Each row of a before or after table is a point. The points were changed in one or more steps. Then noise was added and the rows were shuffled. The steps act on how far a point lies along the listed directions, d1 being the first. Write out the steps. A step turns or swaps two directions, mirrors them in a line or flattens them onto one, adds a multiple of one to another, or multiplies one. Angles are multiples of 10 degrees, from the lower direction toward the higher: turns from -170 to 170, lines from 10 to 170 but not 90. Use the fewest steps. Two steps may share a direction if one is a turn and the other turns, adds or multiplies; they go together, in the order done. Otherwise the lowest direction goes first.

Directions:
(1): [-49 -35 -38]
(2): [ 25  31 -60]
(3): [ 46 -54  -9]
Before (10 x 3):
[[ 16  53  13]
 [-40  -9  -2]
 [-22  -1 -33]
 [-15  60 -29]
 [  9 -21 -57]
 [-40 -27  -6]
 [-14  -6 -17]
 [-17  -5  -6]
 [ 20 -34 -14]
 [ 31 -13 -12]]
After:
[[ -6  30  29]
 [ 10  21   7]
 [-24  45 -44]
 [  5  24  42]
 [ 30 -16 -16]
 [-36  -7 -41]
 [  2  16  14]
 [ 10  37   2]
 [ 51  27 -14]
 [ 38 -12   6]]
Steps: mirror d1 and d3 in the line at 100 degrees

Directions:
(1): [ -2  12  -5 -60]
(2): [  2 -17 -59   2]
(3): [-31  49 -15  12]
Before (8 x 4):
[[ 14 -12  -4   7]
 [ 10  -1  12 -12]
 [  2  -7 -33 -10]
 [  3  -1  39   7]
 [  0 -11 -11 -10]
 [-14  13 -34   6]
 [  5 -12 -14   4]
 [  6  -9 -25  -5]]
After, 8 rows:
[[  0 -10 -52  12]
 [ -3 -12 -18  12]
 [  5   3  18  14]
 [  6 -16 -24   0]
 [  5 -13 -41   8]
 [-10   7 -51 -12]
 [ 15 -14  -8   0]
 [  4   4  61  -6]]
Steps: mirror d1 and d3 in the line at 70 degrees; multiply d2 by 1.6

Directions:
(1): [  8  -7  55 -34 -12 -44 -27  -3]
(2): [-16 -42 -41 -11 -39 -18 -12 -36]
(3): [-12 -60  10  19  14 -17  23  44]
Before:
[[-14 -32 -28  25  -5 -11  11   3]
 [ -4 -24  -5  19  14  -6  14  13]
 [  5   9  33 -39 -11 -39 -34 -37]
 [ -1 -30  44 -11  -6 -33   2  22]
 [ 17  25  -4  -1  -9   1 -10 -16]
 [-10 -60 -16  -9 -34 -30 -12  10]
 [ 12   1 -16  -1   5  13  13  15]
 [  2  11   0 -19 -23 -10  -1 -34]
 [ -3 -48  28   5   5 -49 -16  17]
 [  2  21 -13  -2 -13  13   1  -6]
 [  3   8  15  -3  16 -10   1   8]
 [ -5 -14 -35  -2 -15  -1   6  -3]
 [  0   6  -5  -5   1  -6  -7 -13]]
After (13 x 8):
[[ -6 -43 -19 -14 -36 -24 -21  -3]
 [  2  -6  37 -33  -7 -45 -28 -27]
 [  2  -8  -7  14  13  -3  10   1]
 [ 12   4 -16   0   3  14  13  11]
 [ 12  10  -1   3  -4  -5  -6  -6]
 [  1 -26  24  -2   0 -44 -25  -1]
 [  2  10  12  -3  13  -9   3   6]
 [ -8 -13 -35  -2 -15  -2   6  -4]
 [  3 -14  41 -18 -11 -27  -4   7]
 [  1  11 -11   2  -8  10   4   5]
 [ -9 -17 -32  19  -9  -6   7 -11]
 [ -1  -2   2 -15 -19 -14   3 -23]
 [ -1   3  -2  -5   2  -6  -7 -10]]
Steps: multiply d3 by 0.4

Directions:
(1): [-20  -1  49  45 -16  20  17  39 -21]
(2): [ 60  19  -6  22 -13  -9  -1  36  43]
(3): [-28  32 -54  13 -31 -27   7  24 -24]
(4): [ 20 -39 -20  26  19  -3 -53  17 -37]
(5): [  8   2  -6 -53 -28  50 -15  35 -13]
Before (10 x 9):
[[-10  18  12  25  -6  -6  19   7   4]
 [ -4   5  24   9  -6  13   0   6   2]
 [  2 -10   5  34  20 -11  -1  -5   3]
 [  7 -15 -32 -15  15 -17  -9 -24  12]
 [-24   9   4  37  15 -30  17  -5  -1]
 [-27  -4  12   7  -3   4   3   0 -22]
 [ 21 -22 -33   3  20 -25 -22 -18  -7]
 [ -7   9 -18 -11 -15 -18   0  -6  14]
 [ -3  13   4  10  -1   7  14  15 -13]
 [  6 -26  60  16  31  16  -9 -18   8]]
After:
[[  2   9 -16   6 -11   7   1  27  -3]
 [ -4 -13  -5 -27  -5   4 -16 -10   1]
 [-21  27  -4  42  -9 -31  15   9  -2]
 [ 13  -1 -37 -28   0  -8  -2 -11  21]
 [-10  13  22   0 -15  10  18   7   8]
 [ 38   7 -34 -19  -9 -10  -4   5  21]
 [-16  13  -2 -23 -17  25   3  34 -14]
 [-14  -1  10   0  -6  21  -5  15 -24]
 [-13   3  14  21  -2  -1  -1   2  -8]
 [  1   2  14   5   8  13   8   9 -14]]
Steps: swap d2 and d4; turn d3 and d5 by 130 degrees; multiply d3 by 0.7

Directions:
(1): [ 53 -60 -37 -14 -39 -15  14   4  44  10 -49]
(2): [ 29  44 -11 -10  52 -38 -26 -51  40 -42 -25]
Before, 14 rows:
[[ 10  13  -1  -3   9  -9 -10 -20  13 -15 -12]
 [  2  16   4   1  17 -10 -15  -9   0  -5   1]
 [-13   8   4   0   4   5   0   3  -7  -2   6]
 [  4  -5  -2   1  -1  -3   2   0   5   1  -7]
 [ -6  -2   1   4  -8   6   0   6  -7   6   3]
 [  3  -1   1   0  -3   0   1  -2   4  -4  -2]
 [  8  -8  -3   5  -4   4  -1   3   0   2  -6]
 [ -4   0   2  -2  -2   1  -2  -4  -6   8   1]
 [  5  20  -5  -1  19 -13 -10 -23  11 -14  -4]
 [ 12  13  -2  -6  17 -16 -11 -22  17 -13 -14]
 [  6  -3  -1  -2  -5  -5   2  -4  12  -2   1]
 [  4  -6  -6  -1   2  -7   3  -1   9   4  -6]
 [ -3  -2  -1   1   3   4   0   1  -1  -2  -3]
 [ -5  20   2  -5  22  -1  -7  -6  -3 -10   9]]
After (14 x 11):
[[ 30  37  -9  -9  39 -33 -26 -51  40 -41 -30]
 [  4  46   7   0  47 -23 -29 -30   7 -25  -1]
 [ -9  -1   6  -1  -4   5  -1   0 -11  11   6]
 [ 12 -11  -7  -1  -4  -6   3  -1  13   1 -15]
 [ 38  42 -13 -15  53 -47 -30 -59  50 -45 -37]
 [-27  18  13   4   9  11  -1   5 -19  -1  20]
 [-12  54  10  -3  53  -9 -21 -25  -4 -28  17]
 [-16 -11   6   7 -19  17   6  19 -19  17  12]
 [ 13 -20  -7   4 -13   4   3   8   3   7 -11]
 [ 16  -7  -8  -5  -6 -10   1  -8  21  -4  -9]
 [ 20  57  -9  -7  60 -39 -30 -60  35 -45 -17]
 [ -4  -2   0   1   3   4   1   2  -2  -1  -1]
 [  8  -2  -1  -2  -2  -3   0  -3   8  -5  -6]
 [ 15 -12 -13  -5   0 -13   3  -5  20   2 -17]]
Steps: multiply d1 by 2.5; multiply d2 by 3

Directions:
(1): [  3   4  21  37 -16 -39 -21 -45   9  23 -29 -27]
(2): [ 32 -53  17  11   2 -18  31  15  48  -9   3   5]
(3): [-26   5  60 -41  -6 -20   0   3   2  20  -3  38]
(4): [ -6  -4   1 -19  41 -45  -8 -15 -15 -59   1 -11]
(5): [-36 -24   5  -1  49  43  -3 -32  26   9 -19  -4]
Before:
[[ 16 -12 -58  11  24  54  10  20   7 -24  17 -22]
 [ -5 -10   4  35 -12   9 -17 -30   0  29 -25 -11]
 [-16  16  -9 -27  19  36   4   3  -6   5  13  12]
 [ -6   6   7 -14 -26   0   5  12  -3  16   7  12]
 [-13   2  -2 -22  -4  29   4  29   3   8   9  16]
 [ -3  30  -4  43 -27 -32 -29 -36 -13  13 -17 -27]
 [  9  17 -14 -14 -15  31  -9  31 -19  -4  19  15]
 [ -1 -22 -28 -18  19  15  -4   7  18 -19  13   2]]
After:
[[ 16 -11 -13  -5 -18   3  15  17   7  -4  16  -6]
 [ 17  -6  15  -5 -28  23   0  28  11  16  12  24]
 [  4 -14   9   1   1  25  15   1  29  29   2   9]
 [-15 -20   7 -24  38  -5  -3  -1 -13 -36   1  14]
 [-18   7  -9  -2 -14  20 -23 -15  14  30  -4   1]
 [-38  32  30 -27 -16  37 -16  -2  -7  53  -5  21]
 [  4 -12 -10  -2 -13  30   7  29  17  20   0   6]
 [-10  -2  31 -23  19 -60   0  -2  -2 -50  11  12]]
Steps: swap d1 and d4; turn d2 and d3 by -140 degrees

Directions:
(1): [ 33 -14  -9 -14   8  -6  13   7  19  -7  22  24  50 -25]
(2): [-16  16  18  25 -13 -51  12 -30   4 -15 -19   4  22  -7]
(3): [-14 -33 -31   9 -10 -19  15  18 -22 -11  -7  39 -26 -15]
(4): [ 35   7  23 -30  18  -2  15   1 -25  -7 -48   9  -8  -2]
(5): [-10  15   0  -4  31  17  -5 -35   6 -38  17  38 -12  17]
(6): [ 14 -21 -16  11  -1   4  -4   5   3 -60 -11 -40   3   5]
Before:
[[ 26  -7  11  -9  12   5 -10  17  14   5  24 -38  13   4]
 [ -6  14  18 -19  -6  22 -18   2   7  36  18 -12  -9  15]
 [ 15 -16 -12 -16  16  33 -24  -2   2 -22   8 -36  -9  12]
 [ 18  -2  10  -4 -15 -32  23  22 -27  14 -32  15 -10 -20]
 [ 17  -2  14  -5  -2 -28  10 -14  -3  -7 -22  19  27 -25]
 [ 15   7  11   9  -8 -11  10   6   5 -18 -27 -20  12   8]
 [ 24  -9  -8   3   1   6   1   2  12 -34  -1 -13  10  -6]
 [ -8   2  -5  10  -9  11 -13   3  19  13  26 -21  11   5]]
After (8 x 14):
[[  9   7  18 -24  -5  21 -17  11  -3  22  -2 -27 -12  11]
 [  2   4  -4  10  -3   4  -2  -5  19  -5  19   7   9  -4]
 [ 21   4  17   6 -19 -22  17  18   5  12 -27 -19  27  -5]
 [-18   2  -1  14 -19   7 -17   9  12  27  15 -39  -4   9]
 [  6   0   0 -25  26  30 -20 -15  -1   2  14   2 -11  12]
 [ 42 -27  -1  -4 -40 -48  34  60 -24  34 -40 -20  20 -47]
 [ 14  -8  11   1  -9  -8 -13  32  15  44  29 -54  12  -2]
 [  7 -11  -3   8 -13 -26   3  -8  10  -9  -1   9  39 -31]]
Steps: turn d1 and d4 by -50 degrees; multiply d4 by 1.6; flatten d2 and d6 onto the line at 10 degrees; multiply d5 by 3
